Each row is a point. Examples show where two turns around zero, p and q, send a point. Write where each new point lands after one turn and then the other. Backwards means that the second turn is done in reverse. Each puzzle has new turns, and all numbers are rounded.
In the rows, 128 means zero.

Turn p:
[113 174] -> [ 96 164]
[130 144] -> [123 143]
[149 107] -> [156 117]
[102 101] -> [115  93]
[145 113] -> [150 121]
Turn q:
[152 149] -> [132 160]
[145 124] -> [143 136]
[ 87 111] -> [109  88]
Where do these land?
p, then q: [131 161] -> [ 99 144]
q, then p: [113 158] -> [ 94 127]
q, then p backwards: [128  91] -> [140  93]
p, then q: [140 103] -> [156 129]

Turn p:
[143 151 150] -> [147 152 145]
[164 141 135] -> [152 157 118]
[ 94  86 117] -> [110  76 121]
[110 134 110] -> [102 126 129]
Turn q:
[114 157 122] -> [128 153 107]
[126  76 129] -> [107 102 168]
[139 117 106] -> [113 107 120]
[133 162 155] -> [165 150 118]
Where do these land?
p, then q: [105 161 111] -> [129 171 135]
p, then q: [ 92 136 128] -> [128 148 159]
p, then q: [156 114 148] -> [140  97 112]
q, then p: [160 100 124] -> [148  93 114]

Turn p:
[ 97 160 122 132] -> [ 96 144 104 114]
[154 166 143 103] -> [127 174 155 119]
[124  91 158 121] -> [141  92 151 109]
[125 155  96 113] -> [131 163 100 129]
[147 101 131 134] -> [147 109 142 142]
[121  94 117 164] -> [127  86 115 154]
Turn q:
[133 100  82 133] -> [154 141  82 122]
[144 134 138 103] -> [123 116 140 101]
[148 123 130 149] -> [155 128 137 135]
[134 117 159 102] -> [116  91 140 114]
[ 81 165 131 153] -> [ 92 162 140 168]
Where do these land?
q, then p: [134 142  87  90] -> [144 169 103  99]
q, then p: [140 156 115 139] -> [112 154 144 122]
p, then q: [137 144 131 106] -> [117 135 149 114]
p, then q backwards: [ 95 100 153 144] -> [130 106 158  91]
p, then q: [134  98 154 161] -> [139  89 117 158]

Turn p:
[182 138 143 140  92 139] -> [126  66 140 115 103 128]
[168 156 107  84 151 118] -> [141 125  99  71 124 161]
[102 118 142 119 117  91] -> [126 159 146 117 122  95]
[122 141 177 139 140 145] -> [143 125 175 142 133 150]
[113 128  84 119 117 144] -> [111 139  86 143 113 132]
[122 110 155 133 149 149] -> [119 129 154 143 155 145]
[ 97 102 135 138 144 107] -> [127 157 139 139 155 103]
[119 132  80 151 114 132] -> [132 123  83 154 117 112]
Turn q:
[131 129 126 170 119  99] -> [134 141 111 170 138 109]
[150 137 135 122 131 160] -> [151 133 135 107 137 152]
[145 117 150 128 174 113] -> [156  88 135 126 143 104]
[163 147 130 126 138 128] -> [168 132 131 122 121 128]
[ 83 146 114 103 100 110] -> [ 81 153 130 117  98 109]
[152 126 129 149  83 110] -> [137 159 140 173 120 139]
[108 165  92 124 128 148] -> [119 154  92  94 112 131]
[110 123 144 148 128 138] -> [115 132 125 131 158 126]
[111  61 132  82 150 145] -> [ 92  59 153 113 125 155]
Where do these land?
q, then p backwards: [153 107 111 133 143 148] -> [152 152 119 136 144 150]
p, then q: [104 115 148  87 170  96] -> [152 138 142  69 120  94]
p, then q: [134 141 110 143 133  96] -> [151 120 128 141  96 127]
p, then q: [133 142 156 134 111 107] -> [135 131 166 144 127 123]
p, then q backwards: [146 131 116 113 120 165] -> [121  98  99 120 124 144]
p, then q: [133 146 100 143 115 130] -> [129 132 113 153 111 148]
q, then p: [138 150 105 123 104 101] -> [143 111 125 132  88 110]
q, then p: [ 74  88 185 138  99 133] -> [157 185 170 164 168 135]
p, then q backwards: [136 132 120 139 157 175] -> [143  88 119 155 122 153]
